Each row of a before or after table is a point. One or more steps were done to the points. Then noise was added and the rows were shuffled. The steps act on columns, c1 being the first. Write out the steps. A step turns or swaps two columns, mirrors them in a line or flattens them onto one, adds a multiple of one to another, or multiplies or shifts one. Angles are multiples of 10 degrees, from the lower column toward the higher: turns from -170 to 170, lines from 10 to 170 but not 90. Use the fewest steps. Two steps may share a column if one is a turn and the other turns, adds or multiplies; they go together, in the order done. Otherwise the lowest column goes first.

Before (10 x 3):
[[  2.3   0.0   2.1]
 [  1.1   1.1   0.2]
 [ -0.1   0.5   1.8]
 [  0.9  -0.5   1.1]
 [  2.7   0.8   2.6]
 [  0.7   3.6 -13.8]
 [  2.1   0.3   2.7]
 [  2.5   0.4   2.6]
 [ -1.4  -0.3   0.2]
 [  0.2   4.2   0.8]]
After:
[[ -0.4  -0.4   2.0]
 [ -1.2   2.0   2.8]
 [ -1.8   2.2   2.6]
 [ -3.8  -1.3   0.7]
 [ -0.8   2.1   2.3]
 [ -1.3   0.4   0.2]
 [ -3.7  -0.7 -13.6]
 [ -1.4   2.1   2.8]
 [  0.6  -1.2   0.1]
 [  0.3   0.7   1.2]]
Steps: turn c1 and c2 by 110 degrees

Before, 11 rows:
[[  2.8   0.8   3.3   0.1   2.5   4.4  -3.5  -1.9]
 [  0.8  -0.3  -0.5   0.1  -2.6   4.2  -1.3  10.2]
 [  0.9   0.4   1.0  -1.3   1.7   3.8   4.0  -1.1]
 [  1.8   1.0   3.8   6.7   2.7   4.8  -3.1  -1.2]
 [ -3.7   1.1   4.4  -1.8   3.0  -2.0  -2.7  -1.1]
 [ -1.4  -0.1  -0.3  -0.5  -0.8   2.6  -1.7  -0.3]
 [ -0.1  -3.7  -0.8   3.0   2.0   3.4  -3.2   1.1]
 [ -0.9   0.0   2.6   0.1   0.8 -11.1  -3.0  -0.7]
 [  0.5   1.9   2.7  -1.3  -0.6   1.1  -2.4  -1.8]
 [  1.4  -7.1   3.2   2.2  -1.7   3.3   0.0  -0.6]
 [  2.2   0.9   2.9  -2.1   2.7  -1.1  -1.6  -0.1]]
After:
[[-5.8 -4.4  0.4  2.2 -1.8  1.7 -3.2 -0.3]
 [ 1.9 -1.6  4.8 -2.1  4.5 -2.1  0.0  0.0]
 [ 0.3  0.1  2.3 -1.3  2.3  5.3 -1.4 -1.1]
 [-2.8 -2.5 -5.5  2.8  0.3 -1.0 -4.3  1.0]
 [ 1.2  1.7  4.5 -1.3  1.0 -1.4 -2.3 -1.9]
 [-1.4  4.7  5.7 -1.6  5.1 -3.3  0.5 -1.1]
 [ 3.4 -7.1  0.3  0.3 -2.6  0.8 -4.5 10.2]
 [-0.7  1.4  2.0  0.0  1.6 -8.2  8.2 -0.6]
 [ 1.3 -0.5 -6.7  6.7  0.2 -0.2 -5.8 -1.2]
 [ 1.5 -1.0  2.3  0.1  3.6 -1.0 -5.6 -1.9]
 [-1.0  1.2  0.9 -0.6 -0.5 -0.3 -3.2 -0.5]]
Steps: add 0.7 times c8 to c1; turn c1 and c2 by -60 degrees; add -1.5 times c4 to c3; turn c3 and c5 by 20 degrees; turn c6 and c7 by -60 degrees

Before:
[[ 1.2  3.8  3.3 -2.0 -2.3 -0.2  3.1 -2.6  0.4  3.5  2.3]
 [ 5.0  3.1 -5.4 -0.9  1.6 -3.7  0.3  1.9  2.5 -0.7  0.1]
 [-3.3  0.6  1.7  5.3 -0.3 -2.6  3.2  3.5  4.2  2.1  0.1]
 [ 3.8 -2.7  1.9  3.5  2.9 -3.0 -3.7 -1.0  2.4 -3.6  0.6]
 [-1.4  1.8 -0.6  0.8  5.5  3.0 -2.6 -0.6 -0.4  3.4 -5.3]
 [ 2.0 -3.8 -1.7  2.3  2.1  4.1  2.0  3.8 -1.0 -1.8 -5.7]
 [ 5.6 -3.9  0.9  3.0  5.4 -3.4  4.5 -1.4 -4.8  2.2 -2.9]
 [-2.5  1.8  0.6  5.9  3.8  4.1 -1.1 -1.7  3.1 -1.8  1.9]
 [-3.6  3.2 -3.6  2.9 -3.1 -3.7 -3.7 -0.5 -2.9  1.2 -1.6]
 [-2.6 -4.1 -5.6 -1.2  3.9  4.5  0.5  2.4  1.5 -2.0 -3.1]
 [-0.1  1.8 -2.5 -0.6  0.2  4.5 -3.9  4.2 -1.2  4.2  2.8]
 [ 1.3 -1.9 -4.9 -2.1 -2.3  1.2  3.9 -2.3  4.4 -1.0  2.8]
 [-1.4 -4.0  3.1  7.0 -2.9  2.7  4.8  2.8  0.5 -0.1  1.5]
 [-2.9 -2.7  3.5  0.2  0.0  1.6  1.8  2.5 -0.9 -2.9  2.1]]
After, 14 rows:
[[-4.6  1.4 -1.9  2.6  3.9 -3.5 -2.1 -1.0  0.8  0.3 -1.5]
 [ 3.2  3.0 -7.0 -1.4 -2.5 -3.5 -0.8  1.8 -1.4 -0.3 -0.1]
 [-1.5  0.5 -0.1  0.6 -4.3  2.8  4.9 -1.4  3.1  0.2 -5.0]
 [-2.4  1.7  1.7  5.6 -4.8  3.9 -4.5 -1.5 -0.6  0.5  2.0]
 [ 4.1 -3.9  0.5  3.4 -3.3 -3.3 -3.9  0.1 -0.2  0.1  0.5]
 [ 2.2  4.3  2.6 -2.3  1.9  0.0 -1.5 -3.2 -1.4  0.5  2.4]
 [-0.6 -0.6 -5.1 -1.9  0.2  1.7 -0.1 -1.8 -5.2  0.4  3.0]
 [-0.3 -1.8  3.0  6.9  2.3  2.6  3.5  2.2 -2.1 -0.7  1.8]
 [-4.4 -3.8 -4.6 -1.5 -4.3  4.4  6.2  2.7  0.5 -0.2 -2.8]
 [-1.6 -2.2  4.4  0.0  0.3  1.7 -0.1  2.8  1.2 -0.5  2.3]
 [-2.0  1.9  2.8  6.0 -1.4 -2.9  2.8  2.8 -3.8 -0.4  0.3]
 [ 1.7 -3.1 -2.2  2.4 -1.5  4.0 11.9  3.9  2.1 -0.7 -5.2]
 [ 5.6 -1.8 -1.3  3.2 -2.3 -3.5  9.9 -2.0  6.9  0.4 -2.6]
 [-1.0  0.4 -2.4 -0.2  0.8  4.6 -8.4  3.2  1.2 -0.7  3.0]]
Steps: turn c1 and c3 by -20 degrees; turn c2 and c7 by -20 degrees; add -1.5 times c11 to c7; turn c5 and c9 by 150 degrees; flatten c8 and c10 onto the line at 170 degrees
